Every row gives one point. A path goes straight from each point to the next, and from the last back to the first. The post is the endless flat space through its rows: a point in 2 columns, a line in 3, a plane in 4, and so on, so that a path can go around it. How many times does the path go around the post? Going back the other way cancels.

Post:
[[-9 18]]
Path:
[[-22   8]
 [-37  36]
 [ 10  51]
 [ 34  28]
 [ 17 -13]
 [  8 -12]
 [-24   3]
 [-39  17]
 [-23  45]
 [  3  41]
 [-37  41]
 [-27  57]
 [  6  37]
 [ 22   9]
 [ -2 -15]
 [-23   7]
 [-49  43]
 [ -4  60]
 [  7  19]
 [  5 -19]
 [-22 -21]
 [-36  22]
 [-29  47]
 [  5  35]
 [ 15  -3]
 [-12   3]]
Times around: 4

Post:
[[-3 -5  8]
 [30 -8 -5]]
Path, 21 rows:
[[ -6  -4  18]
 [ 42 -20  -6]
 [  0 -17  -4]
 [  3   0  -8]
 [  1  12   4]
 [ 18   1   5]
 [ -6 -10  16]
 [ 12 -13   2]
 [ 10 -14   8]
 [ 13  -6  11]
 [-11   2  19]
 [  1  -8  24]
 [  8 -24   9]
 [ 26 -15 -18]
 [ 15  -2  -9]
 [ 60  -2 -16]
 [ 19  -5   6]
 [ 13 -13   8]
 [ 47 -18  -6]
 [ 25  -2   8]
 [ 46  -4 -11]]
Times around: 2

Post (5 x 6):
[[ -2 -17 -19  -1 -23 -19]
 [ -3 -12   7  13   0  -3]
 [ 12   7  -7   7  33  36]
 [ 33 -14  34  -1   4 -16]
 [-10 -20 -20  -3  -5  17]]
Path:
[[ 10  -4  -3  49  -1  -4]
 [ 13 -34  16 -10 -19  17]
 [-12  19  43  26   9 -17]
 [  0 -19  28 -12   8  -1]
 [-40 -44  27  34  15 -12]
 [ -6  -8  35 -13  18  -7]
 [ -9 -48  13  21   1 -26]
 [ 23 -15 -32  11  21   1]
 [  0 -18 -42  -7 -23 -26]
 [  8 -29  11  28  -7 -11]
 [ 31 -15   1  -4 -15  23]
 [ 13   4   8   0  -7 -11]
 [-19   8   9  19   3 -11]
 [-13 -13 -18  -4  22  11]
 [ 21 -25 -31  10   4   0]
 [  0 -20   2  17 -11  -5]
 [ 33  10   4 -17  -8  10]
 [ 10 -16  29  -9   9  12]
 [ -3 -25  25 -10  19  25]
 [ 16 -28   7  -3  26   3]
 [ 26 -28  40  -3   6 -19]
 [-23 -18  21   9   9 -10]
 [ 60 -42 -14 -28  24  16]]
Times around: 3

Post:
[[  1 -14 -26  15  -2  34  38  14  -1]
 [ 14  -5   7 -21   1   5  22   1  -8]
 [ 12  -4  -7  38  21 -37 -25  -3  16]
 [ 19   8  13  -4  -3  18   8  17  17]
 [ -8 -27  20  12 -22  45  28 -11 -37]
 [-27   3 -10   2  18   2 -10 -20  21]
 [  4   1 -23  -5  -2  14  -9   8  -2]
 [-16 -26  15   3 -17  -2  10  -7  -7]]
Path, 27 rows:
[[-30  -3  26 -15   7  34  22  10  24]
 [-22   1 -10  14  -3  27  18  -6  -9]
 [ 11   9 -25 -15   8 -25   7   1  31]
 [  0  -3  42  18   9  30   2 -16  25]
 [  0 -21 -20  -2  21 -27  -1   7   5]
 [-14 -12 -28 -10  12 -32  34  11  12]
 [-25   2 -15 -21  23 -22  56 -24  13]
 [-14   5  10   8 -41  15 -22  -8  10]
 [-14  22  26 -29  -3  60  19 -17 -28]
 [ 33  17 -51  13  11  57  -9  36  -8]
 [ 20  -4 -52  12   1  10 -34  21  -7]
 [ 11 -21  17   7  21 -30  31 -23   0]
 [  4 -10   3  15  -7 -18  -3 -25 -28]
 [-33  16  37  17  -4  34  20   4  46]
 [  3 -20  -2  19  27 -17  -8  21  31]
 [ 44 -28  56  37  15  57  12 -27 -43]
 [ 11  -5   3  36  -8  29  26  -7  22]
 [-24  14   8  19 -32  40   9  24  48]
 [-34  -7  -4  -3  25 -35  26  -3  29]
 [ 19  -9  24  25  22   6 -11 -11 -17]
 [ 12 -24  15  18  25 -28  23 -24  11]
 [ 35  -2 -34   2  13  -2  28   4 -23]
 [ -3  13 -11  43  -9  11   3  21  22]
 [ 30   9 -16  40  -4  35   5  46  17]
 [ 43   0  21   5   8  13 -22   5 -18]
 [  2 -10 -15  15  19  37  24 -11   3]
 [ 32 -39  -6  13   6  -7  13   3 -36]]
Times around: 2

Post:
[[  9  18 -26  -5   6 -14   9  18  -8   6  19]
 [  0 -12   8  -5  11  -7  10  13   9 -16  -9]
 [-10  -7  12  10   2   3  -5  13 -13   2 -10]
 [-10 -33 -24   7   5   9  -1 -10   2   6   5]
 [ -8  14  -8  -8  33 -13  -5  11 -17 -18  26]
 [ 10  -2   4  -2  -8  -2  16 -11  -9 -17   0]
 [-17 -14   0  38   6   3 -13  -8  -9   8 -25]
 [ 10 -25 -11  13   9   1  18  -7  -5   0  26]
 [  6   0   1  15  11   2   7  -8  -2  14  -4]
 [  5  19   7  12  10   1   8  18   4 -11   6]]
Path (27 x 11):
[[ 16  -1 -19  -6  18  25  11 -18  24 -13 -24]
 [-31 -57   2  29  13  18   2  -9 -13  -4 -11]
 [-15 -16 -10  19   7   3   2   1  -5  -5  14]
 [ 12  22   3   0  26   6  17  21  12   7 -10]
 [ 32  17  12   0  13   6  17  28  21   1  -8]
 [ -2 -12  18  20  22  -7  -1  -2   3  -6  -8]
 [ -6 -16  -9   2   3   8   6 -30  16   1  -2]
 [  8  12  12  -2  -3  17  30 -20  15  -8 -22]
 [ 10  18   6  -4  -4  18  14   7   5   6 -24]
 [  9 -10   5  12  28 -10   4 -16  -4  10 -16]
 [  1  -6   1  33   2 -30   1   8   2   2   1]
 [-43 -32 -10  32   2  17 -18  -9  -1 -17  11]
 [ 36  -2 -12 -25 -17 -12  60   6   1  -3   6]
 [ 18  14   8  11   0  22   8  -8  -6  -8 -19]
 [  7  -1  -4   2   1 -14   1  14 -28   4  18]
 [-15 -29 -10  21   4  -5 -12 -33  -3 -13   4]
 [ -8 -13  -4   3 -19  15  17 -40 -18  -8   3]
 [ -1 -12   3   0   8  19  22 -11 -18  -6   0]
 [ 11 -18 -29  -1   8  -9  16   2 -14 -20  20]
 [-14 -23  15   1   9  13 -18  20 -10  12  18]
 [-25 -16  -2  27 -13   3 -11  25  -3   5  25]
 [-13  -9 -21  31  22  11   6 -27   0   2  20]
 [ 11   6  -1  -9 -31  31  29   5 -12 -19 -16]
 [ 20 -26 -18  -3  19  -5   5   1  13   2  -4]
 [  0  17  11  10   8   3  -9  26  10  -5  10]
 [-17 -14  -4  17  -3 -12 -20   4 -16   4  10]
 [ 15  -1  13   4  17   1   9   7  -8   9   5]]
Times around: 4

Post (13 x 14):
[[-15   5  19  17   5  -9   0   3  33 -26 -16 -22 -12  16]
 [ -5  -2  -1  -3 -14 -12   1 -13  -5   9  12  -5  10  -3]
 [-11  10   1  10  16 -19  -9  -6  36 -21 -15  15 -32  16]
 [  9 -17  -9 -18  12  11  23  23   5  25  26   1  -1  10]
 [  4   1 -12 -11  12  13  -6 -16 -22   7  14 -16  10  11]
 [ -9   8  27  29  13  -2   0   1  16 -18 -19  17  -5  -3]
 [-20 -13  19  17  14 -17   6 -17  35  -8 -15   9 -10  14]
 [-21 -14 -11  -3  13  -8   9  11 -26  10  20   2   6   4]
 [ 14 -12 -17  16   7  -1  11 -18 -12   6  29 -20  -2  -6]
 [-13   6   0  26   0  14 -11 -15 -16  29  27  -9   1   4]
 [  0 -13  -6  22 -14   7  -3 -10 -12   9   2   4   7  17]
 [  2   7  -8   6   2   0  18 -16 -24   7  32   2  16   8]
 [ -1  -4  -5   0  16   2  30  27  -1  42   5   2  -3   7]]
Path, 26 rows:
[[ 12 -11  -3  18  16  -2  -2  -7  23 -30 -10 -35 -19  29]
 [-14 -26  -7   9  36 -12   3 -12 -22   4 -10  34  -9   6]
 [ -6 -16   5  25   8  28  39 -34  18  45  29 -28   6  14]
 [-16 -21 -17 -16  -8 -12  -2 -16  22  42  10 -32  -9   2]
 [-23   0  -1   3  25   4 -24   0 -26  -3   8  -8 -15 -15]
 [-12   3   2   8  -7 -10   3   3   1  22   4 -19 -12  21]
 [ 12  25  20   0   7  19  18   6   1  -1  22 -19   1   5]
 [-13 -35  -9  20   0 -44   1  -9  -2 -25  17   0 -12   8]
 [  2 -10 -10   8  49 -27  47   9 -23  -5  42  20   3 -19]
 [ -2  15 -42   3   9  15 -13 -22 -21  27  20 -14  -3  14]
 [  5 -15   1  20  11  13   9 -21  23  14  19 -60   1   5]
 [ -6  18  12  24   5 -12 -13 -14  31 -10  26   0  -6  21]
 [-13  17  -6   6  28 -19 -29 -41  -7   2  14 -18 -27   7]
 [ -7 -12  -4  13  22 -16  12  19  -5   6  17 -40   2  21]
 [-38  -9 -25   8  21 -12  -8  29 -14  23  -1   5 -16   5]
 [-22  19  17 -23  28 -43  22  23  20 -25   5  29  10  -4]
 [  1   0  25   3 -28 -15   7   2  20  30 -21  20   1  26]
 [-49  19   9 -17  13  -6 -15  21 -24  15 -14   7   0  10]
 [-11 -27 -11  16  -5  17  21  -3 -25  13  15 -17  17  -9]
 [ 15  -5 -11  -1  14 -19  30  -4  12  -5  -5   6  -1   1]
 [ -8 -28   4 -15   7   0  14  21  -1   6   5 -36  19  22]
 [ 11  12  19  21   7  26  23  28 -23  22  15 -10  38  10]
 [ -2  17 -18  46  -1  47 -23 -15   3   6   4 -47  -1  37]
 [  0 -22  -5 -11 -13   0  13 -13  28  -1   7 -15   1  12]
 [  7  15  11   8   1   5  25   2   1   0  31 -15   2  10]
 [-13   6   8  24  -7 -20   5   0  10  16  15 -15  -8   9]]
Times around: 0

Post, 17 rows:
[[ -5  19 -13  -7 -13 -28   7 -12   2  12   0   4  12   3   8   0  -7  12]
 [ -8  -1  11   2 -11  -3  12  11   3  10   1 -13  13 -12  34   1 -19  10]
 [  6   1  24   1   5 -16 -21  -9   2  -3  -5  -1 -16  11  19   3  -5  17]
 [-22   5  -2   8   8   2 -10 -24  -5  12 -13  -5 -25   1   2 -15  -3  -9]
 [  0  -3  -1 -10  -7  -4   1 -14  -7  10  -9   2   2 -22   4  17   0 -19]
 [ -2  -4  21 -24 -14  -6   7 -15  -9  17   4   4  23  -6   3  22 -11  -6]
 [-12 -10 -15 -21  -4  10  -2 -11   3   9   7  -4   9 -19  -2 -28  10 -13]
 [ -7 -12 -24   9   2   6 -16  -8 -19  16 -17  -4  11  -6  -2   3 -17  -8]
 [ -1  15  15 -21  18  11  18  -9   9   9   2  -5 -32  17   6  -3   5  -6]
 [ -9 -14  11  -3  -4   8 -13  -4  31  -5  -1   6 -18   5  -9 -13   6  -4]
 [ -5 -17  -1  -5  -7  19   5  -3 -13 -20  -6   1   2 -15  -5 -15  -3  -5]
 [  7  13  -6  -3  14 -15   1 -21  10  16 -17  -5   2   3   8 -20   2  26]
 [  0   2  -3  -4  18   0  17  -6   8   3   3 -26   2   5  10   8  -3   8]
 [ 11  -5  23  -2   5  26   8 -13 -19  14  14   0 -31  -1  12  10  -3  -7]
 [  4   1  16   1   9 -19 -11 -12   6  19  -1  -1 -26  21 -10   7 -18 -28]
 [ -6  19  -4   5  11  27 -11  -8  11   3  25   2 -15 -15  11 -25  -2  -9]
 [ -4  -2   1 -17  -1  18 -11 -26  15   5   3 -16 -20   4 -13 -18 -13   9]]
Path (30 x 18):
[[  1  18  13  -7   7  -2   7 -22 -36  -8   0  25 -13   5  10  25 -17   9]
 [-13   6  11 -21   1 -44  -5 -34  -4   4 -38   6 -39  -8   1   8  23  -6]
 [-10 -10   8   8 -10  26   9   4 -20  25   3  12   4 -10  -1 -10   4  -6]
 [-23 -18  -3  18  11  -7 -10   5  27   3   2  -8 -60 -18  13   2  12 -36]
 [  5  16  15 -35  10   0  -6 -34  11  18  10  16   1   1  -6 -21 -11  -2]
 [-21  12 -11  -1  -9  14  -9  -6   9   6 -18   7 -18 -13  23 -28  -7  -1]
 [-20  23  -9  -2  -7  29  -2 -16  35   1  14  -8  -6  -5  -2 -20   0 -13]
 [ -1  -8  18 -15   6   4  -6  -6   4  -1  -7  -1   2 -25   6  13  21 -33]
 [ -3  -8 -42  27   9   9 -30 -10 -28   3 -15 -24  -5 -13  11 -10  -3  -2]
 [  0   3 -25 -19  -5  15 -19  -4   1   7  -2  -5  -3   1 -16 -10  11  10]
 [ -6   7  13 -18 -11  22  54   9  26   0  -1   4 -19 -26  12   4   7  -9]
 [ 25  -1 -11  -1  17 -31 -14 -42 -32  25   6  28 -11  -1  -9   8  26 -12]
 [  2  13  -3 -15   3 -21  -4 -25  18  31  -4  11 -13 -19   0   6   9 -11]
 [-24   2   6  11  -6 -14 -15  -8   0 -10   4  21   5  -9  13  17  -6  -2]
 [ -8 -19  -9  23   1 -28  -2  -3   9   7 -30  17  -8 -14  26  -3  13 -18]
 [  0 -19  32 -12   4 -14 -23  -9  27   8 -10 -21   9   2   3  -7  -3 -15]
 [  5  14  -9 -18  -2  17 -20 -15  -2  -6  -2 -10  14  -6 -14 -22  -5   7]
 [ 17  10  39 -15  15   3  -1  -4   9 -26  27 -16 -20  16 -13  -5 -11   4]
 [ -4  -5  -5 -18  11 -18  -9   0  16  11 -12 -19  26 -16  17  -9 -11   0]
 [  0 -30 -12 -16  -5   7  -5  -9  19   8  19 -15  -6  -1  -9  -5  -7  -7]
 [-14  38  -6 -21  -4 -16  19 -29  -2 -17  16 -15   6  15  16   1 -14  16]
 [-18  -8   1   5  11   7  -9   3  18  -2 -18 -16   3  -1   1   4  -1 -18]
 [ -6  -9  13  20  10 -12 -24  -1   1  22 -10 -15  -7  -3  15  -4   0  -8]
 [  1   0  17   0   9 -15  11  15   5  -5   0   8 -21  -4  20  -7  11 -13]
 [ -5   5  -4  -7  -7 -29  10 -29 -23  15 -11   2   8   4   3  11 -14  16]
 [ -6   3   7  -6 -18  10   6 -24  -6  32 -28  13  -2 -14  10   8 -17   4]
 [ -4   7  12 -17  19   6  -1  -8  -2   4  17  -4  -4   9   8 -23  10 -13]
 [ -6 -24  11  -6 -18  32   0   9  -8  18  -5   2   2 -18   4   7  -9 -27]
 [-20  -2   4   7   3   6   7  13  18 -10  -7 -10  18   6  18  14   0 -14]
 [ 17   6 -16   8   8  12   5 -16 -16  -7  11  16  -2  -9   1   7 -13 -11]]
Times around: 3

Post, 17 rows:
[[  5  -4 -10 -12  20   4  -8  11   2  -8   8 -14 -24   8  10 -19   0   1]
 [ -8  28 -60 -19 -26 -23  10 -15 -25  11  34 -19  17  16 -39  34 -41  -3]
 [-14 -10 -18 -24   1 -16  -1  38  -3  12   6   9   2 -10 -10  -5  11  -1]
 [ 12  18   5  -7  -4  24 -11  -4 -17 -12 -18   5   9  18  -5   8  24  -7]
 [  5  -9  31  28   6 -18   9   1  29   2  -1   7  11   4   1  15 -10  20]
 [  1   0  14   5   0   3   0  -9   6  -5   3  -9  -5 -15   3 -11  -6 -14]
 [ -5  17  14  -6   8   7   0  11  11   6 -10   0   0  17  -4   8   6 -16]
 [  7 -12   1  -2  15   3   9  28  15   5  22 -41  10  -4   3  -3  -2  -8]
 [  4   2  19 -25   5   7  15   6   6  -5   4  -8   1  20  -8 -13  14 -14]
 [-12   2  -5  -7  14   5 -23   1  11 -13   6 -23  12   5  -1 -34  17  -7]
 [-18 -21  -4  17  10  -8   3  -8  18 -16   4 -11 -14  10  23  -3   4  -7]
 [  1   5 -14  19  -5  -1   1  10  -3  -3  18  15 -11   3   6 -10 -19  -9]
 [  3  -1  11  -5   8  12  -6  11   1  -9   0   8  -4  12 -23  -3  -6 -14]
 [ 12  -2   0  -2 -10   5  -7  18  11   7   9   4 -10  24 -16  -9  21  -9]
 [  1  29   6  -3 -40  47 -12  12 -46   0 -29   5 -10  40  -6   8   5  30]
 [  6   8   9 -13 -29  11   1  -2  19  -6   9  16  11  18  -6  21  -2  19]
 [ -8 -11  -3   1  17   1 -10  -5   2   9  23  -5   5  11   2  -5  34  11]]
Path (26 x 18):
[[-11 -22  23 -13  -3   9   9   8  14  -9  11  34 -31  56 -38 -10  34  26]
 [-11 -10  33   2  22 -15   8   3  15 -27  -4   1  14  10   5   5  34 -11]
 [ -2   9  36   2 -27  15  13  -3  -8 -22   8   7 -11   0  -3 -32 -16   5]
 [-37 -48 -31 -27  37 -16  17 -16   9 -21  28 -12  -8 -13 -10  17   5  -4]
 [  3   4 -29  24   8   3 -17  -1  14  26   9 -25   1  27 -31  -6 -13   1]
 [ 18  19   2 -11   3  42 -27  -7  -4  -1  -8 -21   2  22  -2  -7  18   0]
 [ -9  10   5  13   0  13  17   6 -17  -3 -29 -17   1  -7 -28 -15 -30 -11]
 [ -4   6  11   3  -5  -3 -18  16  22  11  -5   5   1   2 -17   5  26  -6]
 [-34 -11  -6   3  31  -9 -22   5   2  -4  -4   8 -21  38   0   5  22  12]
 [  7   4 -10  -8   6 -19 -13  36  27   3  10  -3  -5  13 -12   2 -47   1]
 [ 17  -3   2  13  -7  36 -20 -27  25 -10  39  14  -2  18  10 -26   9  14]
 [  6  13 -23   3  18  -4  -3   0  13 -21  -1  -6  13   7  -7  17 -13  -2]
 [ 13 -12   2 -10  36   7 -19 -25  13 -50  14 -34 -14 -26  18 -31  -4   8]
 [-12   6  -7 -18  15  13   4   1  -1 -13   1  12 -12  -2 -10  12  -3  -7]
 [ 20   2 -30  33 -19  13 -11 -16  24  -4   7  24 -18  35  -4  -6   2   7]
 [  4   7  -7  14  -7  30 -39  37   2  22  15  -4  10  22  -7 -22   1   0]
 [  6  25  19   1  -2  34 -29   0 -12   2  21 -15   8  35  -3  -3  14  23]
 [  6   8   6 -30  49   5   7   3 -16 -12  -9 -35 -12  11  -7  15  21  -5]
 [  7  25   1  37 -34   4   8  11   3   5  36 -17  22  30 -25  -5  -3  17]
 [ -2  17  -4   1   5  -3  -9 -12 -27  -1   3   0  -2  -7  18  26   7   3]
 [-13 -11 -14  -4  -2 -15 -26  20  29  13  10  -1  -5  26   8  -5  -4  11]
 [ -6 -11   5  10   0 -27  37  10  15  10  17  16 -16  -7   7 -25 -37  -7]
 [-35  -6 -26  -6  -3  -6 -22  48  11  -2  -9  -9  16 -16 -14 -14   7  40]
 [ 15  16 -15 -13  31  19  -9  25 -19   8  -1 -33  13  -1 -17  -1  20  -5]
 [ -9  25 -24  15   3  -8 -22  -5  26   3  -1   1  11   8   7  -5 -11  -2]
 [  8  -8  -9   6  10  20  24  -6 -14 -12   2 -39   6 -24  19  -9 -14 -19]]
Times around: 1

Post (17 x 18):
[[  2   5   1  20 -10   2  10  -4  -2  -8   2 -15  -7  -6   1 -17  -4  -1]
 [ -8  -6 -17 -12  -8  -1  12  16   4 -16  11 -18  11  11  -8  22  -7 -13]
 [ 28 -24  12  12   1 -13 -10  16   7   7  -3  14 -12 -29 -33 -15  23  15]
 [  2  -3 -23  10   3   3 -12 -17  34  -4  -4 -29  10   3  32 -23 -19 -23]
 [  2  -7 -13   9  -3  12 -21  -3  10   0  -2   7   5 -10  15 -17  10  15]
 [  0  -8   3  -9  -5 -24  -7 -37  20  -6  11 -26  10  13  -5 -15 -17 -13]
 [ 21 -18 -30  14  -7  -2 -10  25  17  20   5 -11  10  27   5  -7 -10 -18]
 [-13  -5 -14  -9  -2 -17   9  10  -3  -2 -25  -8  -5   0  -4   3   6   0]
 [-13  -4  20 -30  -4  -2  33  19   4 -17 -32  22   4 -10  14 -34 -18  -2]
 [ -1   0   6   2  -7  14 -16 -24  21  -9  -2 -16 -13   2   7  -4 -19 -11]
 [  9  -5  -4  -4   0   4  16 -16  29  -6  13   9  -6  -2  -4 -12  -1  10]
 [ 19 -15  -1  18   9   8  -3  44  -6 -17 -20 -14  -7   6 -25  -8  -4   6]
 [ 12   7  -8  -6   1  -2   3  22 -24 -21  -3  -7 -11  10 -12   8  12 -16]
 [  2  12  -6 -29  18 -28  -1  29  -5   3   7  11  -7   5  15   3 -18   4]
 [ -5  12  10 -20   6  17  14  -9   7  -3 -27  -1   9  -2  15  -8 -25  -7]
 [ 14  -4 -19  22 -12   3 -21  16  -9   3 -25   4  -3 -23 -46 -31  15  -7]
 [ -3   6   3  -6   2   3   6  17  16   9   8  22  15  12  -5  -3   7 -11]]
Path (24 x 18):
[[-10  14 -29  -7  -9 -21 -23 -34  39  19  20  16  -2   8  29 -36 -32   4]
 [  8   6  -3 -25 -10 -14   7 -10   8   8  22  -7   2   6  17   4 -18   0]
 [  4  -4  -5  -3 -14  -1  -1  -7  36  12   9  -1 -11   6  -2 -13  -4   6]
 [ -1  29   3 -43   1 -17  23 -52  26  24  13  23 -17 -22   6  11 -18  18]
 [ -5   0  19 -13   3 -21 -17   3  -8  -7 -28  17   0   7 -13 -15 -22  10]
 [-14   5  -1  -7  28  -2  -1 -34  22   4  -5  -5  -7   0  21 -21 -20 -12]
 [ -6 -18  -9   2 -24  17 -18  -3  31  31  -5 -11   5   7  12 -27 -18 -32]
 [ 28  -9 -11   2 -10   3  14  26 -29  -5 -26 -17  -2  13  -3   5  30 -24]
 [ 18   0 -19 -22   6 -16  -4 -28  45   4  10  16  -2  28  38  -4 -23  20]
 [  6  -1 -42  -3  -6 -18  -4 -12   0 -25  13   1   9 -18  -5 -13 -16  15]
 [-10  24   9   0  -3   4   2  29   2   6 -27  15  -7   6   2   2  -5 -20]
 [-15   2 -16 -21 -13   5  12 -19  33 -14   6   2  -1  -9  11  12 -13  -1]
 [ -4  13 -31  20   2  10 -17 -25   0 -19  11  -2 -30  -4  18 -16 -19  13]
 [ 18   1 -24  20  -5  19 -31  -3  29 -10  25   8 -15 -46   2 -55 -20   0]
 [ -4  -1   8 -32  -4  -3  24 -14   8   5   0 -13  15  19  26   1 -29   1]
 [ -2 -12  17 -17  -8 -10  60  -1  10  -1 -24 -10   0  46  -6  20  -5  -1]
 [  8 -18   1  10 -10  -2 -16  17  24 -14 -15 -27   9  25  -9 -22 -10 -25]
 [ -1  11  -1   1   3 -28  12  -1  -9  14  -6 -36  11  31  -3 -13 -23 -17]
 [  7 -25 -22  23   9  -2  -5   8  25   0  -6 -13   0   3  27 -21   7   8]
 [  7  12  12  19   7  -3  -8  39  -8 -21   0  -4 -20 -25 -14   3 -20  -1]
 [  1   9  -8   2  -7  -5  -7   8  23   9  -2  -7  18  -6  14   4 -16   2]
 [ 30  -5  -9  12   7 -13  19  20  11   9   8  -1 -17   1  -9 -15  18  -1]
 [ 16 -42   3  19 -17   7 -22  15   6   6   8 -29 -10  33 -10 -20  -9 -21]
 [  1  -3 -22 -15 -12  -1  -4  -2  -5 -26  23  25  -7  -5  27 -21 -23 -15]]
Times around: 0
